Each row is a point. The points of each table are mixes of a few directions, plus a little noise. Count the directions of each table, and those that both share. Where both have some left over, give the other angles between the two spaces (their principal angles), to ten degrees, smallest first.
(in the rows, 100 means zero)

First, 6 rows:
|  91 | 107 |
|  36 | 147 |
| 131 |  78 |
| 128 |  79 |
| 101 | 100 |
| 114 |  90 |
Second (5 x 2):
|  68 | 125 |
|  85 | 109 |
|  70 | 122 |
| 137 |  72 |
| 139 |  71 |
Directions: first 1, second 1, shared 1

First:
| 109 |  52 |  89 |  83 |
| 124 |  63 |  71 |  78 |
|  56 | 119 |  88 |  90 |
| 106 |  99 |  92 |  96 |
|  85 |  86 |  95 |  92 |
| 109 |  91 | 124 | 114 |
| 111 | 189 | 139 | 145 |
Second, 6 rows:
| 141 | 100 |  94 | 103 |
| 149 | 100 |  92 | 102 |
|  41 |  99 | 110 |  97 |
| 171 | 100 |  89 | 106 |
|  63 | 101 | 105 |  98 |
|  35 | 100 | 110 |  96 |
Directions: first 3, second 1, shared 1

First, 8 rows:
|  65 | 122 |  76 | 149 | 105 |  89 | 110 |  99 | 131 |
| 140 |  83 |  91 |  75 |  82 | 118 | 159 | 100 | 100 |
|  94 |  92 | 123 |  81 |  96 | 101 |  89 | 101 |  85 |
| 131 | 102 |  98 |  89 | 117 |  99 |  52 |  98 |  81 |
| 144 |  73 | 128 |  40 |  93 | 113 |  91 | 101 |  64 |
| 112 |  80 | 129 |  57 |  89 | 108 | 102 | 102 |  76 |
|  41 | 133 |  65 | 177 | 107 |  83 | 119 |  99 | 149 |
|  73 | 117 |  90 | 133 | 112 |  89 |  79 | 100 | 113 |
Second:
|  42 | 126 | 124 | 127 | 128 |  77 |  64 |  89 | 118 |
| 112 | 104 | 118 |  83 | 122 |  95 |  62 |  92 |  90 |
| 126 |  88 |  85 |  92 |  85 | 111 | 124 | 105 |  93 |
| 110 |  84 |  82 | 101 |  69 | 113 | 143 | 111 |  99 |
| 134 | 106 | 113 |  76 | 132 |  97 |  55 |  88 |  86 |
|  56 | 106 | 124 | 109 | 104 |  89 |  83 |  98 | 104 |
| 117 |  89 | 125 |  65 | 103 | 104 |  76 | 101 |  75 |
| 102 |  96 |  32 | 152 |  58 | 113 | 195 | 114 | 134 |
Directions: first 3, second 3, shared 2; angles 30

First:
| 115 |  56 |  83 | 113 | 104 | 135 |  76 | 108 |  58 | 121 |  86 | 177 |
|  94 | 108 | 101 |  97 |  98 |  92 | 104 | 101 | 107 |  94 |  99 |  93 |
| 102 | 106 | 106 | 100 | 100 |  97 | 104 |  97 | 106 |  99 | 105 |  84 |
| 123 |  74 | 101 | 110 | 109 | 127 |  89 |  97 |  75 | 121 | 104 | 126 |
|  39 | 154 |  89 |  77 |  79 |  39 | 122 | 115 | 154 |  48 |  83 |  60 |
|  67 | 142 | 101 |  85 |  88 |  58 | 119 | 104 | 141 |  68 |  97 |  53 |
| 159 |  33 | 101 | 127 | 120 | 169 |  69 |  91 |  33 | 154 | 107 | 171 |
|  75 | 133 | 103 |  88 |  92 |  67 | 115 | 102 | 132 |  75 |  99 |  59 |
| 127 |  95 | 117 | 106 | 110 | 115 | 101 |  86 |  93 | 118 | 119 |  77 |
Second, 9 rows:
| 135 |  72 |  78 | 146 | 110 | 162 |  83 | 123 |  81 | 149 | 149 | 142 |
|  98 | 108 | 127 |  72 | 121 |  66 | 123 |  60 |  81 |  77 | 110 |  53 |
| 163 |  89 | 148 | 104 |  74 | 139 |  74 |  89 | 125 | 140 |  45 |  73 |
| 114 |  81 |  70 | 138 | 108 | 145 |  88 | 126 |  86 | 134 | 142 | 147 |
|  55 | 122 |  68 | 101 |  90 |  78 | 105 | 127 | 120 |  75 | 105 | 119 |
|  78 |  98 | 120 |  59 |  82 |  61 |  98 |  81 |  98 |  64 |  23 | 106 |
|  91 | 106 | 105 |  88 |  99 |  83 | 106 |  93 | 102 |  88 |  91 |  90 |
|  79 |  94 | 105 |  72 | 121 |  65 | 116 |  70 |  64 |  70 | 103 |  99 |
|  89 | 132 |  84 | 121 |  91 | 102 | 110 | 128 | 143 | 104 | 137 |  73 |
Directions: first 2, second 4, shared 2

First:
|  92 | 111 |  72 | 130 | 139 |  89 | 106 | 141 |  58 |  61 | 173 |  93 | 117 |  83 | 101 |  81 | 152 |  61 |  73 | 113 |
| 100 | 103 |  77 | 135 | 138 | 103 | 120 | 146 |  54 |  61 | 159 |  96 | 112 |  83 | 102 |  84 | 150 |  71 |  67 | 116 |
|  95 | 114 |  58 |  86 |  57 | 127 |  93 |  46 | 140 | 115 |  80 | 125 |  90 | 114 | 105 | 166 |  89 |  99 | 146 |  86 |
| 127 |  52 | 161 |  92 | 131 | 133 | 127 | 134 |  78 |  80 |  69 |  85 |  55 |  79 |  92 |  60 |  93 | 149 |  60 | 116 |
| 110 |  96 | 117 | 119 |  83 |  98 | 123 | 100 |  81 | 101 |  71 | 111 | 114 | 104 | 113 |  68 |  71 | 121 |  72 | 106 |
|  96 | 111 |  85 | 112 | 109 |  91 | 103 | 118 |  96 | 107 | 117 |  97 | 118 | 105 |  98 | 116 | 123 |  79 | 104 |  99 |
|  98 | 101 | 144 |  70 |  85 |  68 |  79 |  94 | 143 | 164 |  45 |  84 | 112 | 125 |  87 | 113 |  67 | 114 | 129 |  82 |
|  81 | 113 |  88 |  57 |  56 |  90 |  50 |  22 | 150 | 111 |  87 | 110 |  81 | 107 | 102 | 113 |  57 | 107 | 147 |  82 |
Second:
| 110 |  86 | 101 |  86 | 110 | 110 | 110 | 111 |  76 | 103 |  64 | 119 |  95 | 107 | 116 |  86 |  96 | 126 |  91 |  86 |
| 126 |  71 | 114 |  89 |  99 | 111 | 126 | 110 |  75 | 108 |  40 | 121 |  91 | 104 | 121 |  79 |  79 | 138 |  87 |  86 |
| 107 |  94 | 115 | 100 |  93 |  98 | 107 | 101 | 100 | 113 |  75 | 100 | 102 | 106 | 102 |  94 |  85 | 113 |  96 |  99 |
| 109 |  95 |  51 | 122 |  92 | 116 | 103 |  88 | 106 |  45 | 178 |  91 |  73 |  62 |  93 | 119 | 136 |  53 | 110 | 121 |
|  87 |  94 |  91 |  51 | 155 | 116 |  93 | 126 |  38 | 112 |  42 | 145 | 106 | 131 | 133 |  77 | 111 | 155 |  85 |  56 |
|  77 | 122 |  62 | 105 | 117 | 102 |  77 |  92 | 105 |  70 | 171 |  93 |  97 |  88 |  90 | 120 | 140 |  62 | 112 | 106 |
|  73 | 148 | 127 | 146 |  53 |  56 |  71 |  70 | 190 | 117 | 180 |  35 | 129 |  91 |  45 | 139 |  92 |  31 | 125 | 146 |
| 114 |  90 | 139 | 102 |  82 |  91 | 114 | 102 | 110 | 130 |  51 |  96 | 108 | 112 |  99 |  88 |  66 | 122 |  94 | 100 |
Directions: first 5, second 3, shared 1; angles 30, 80
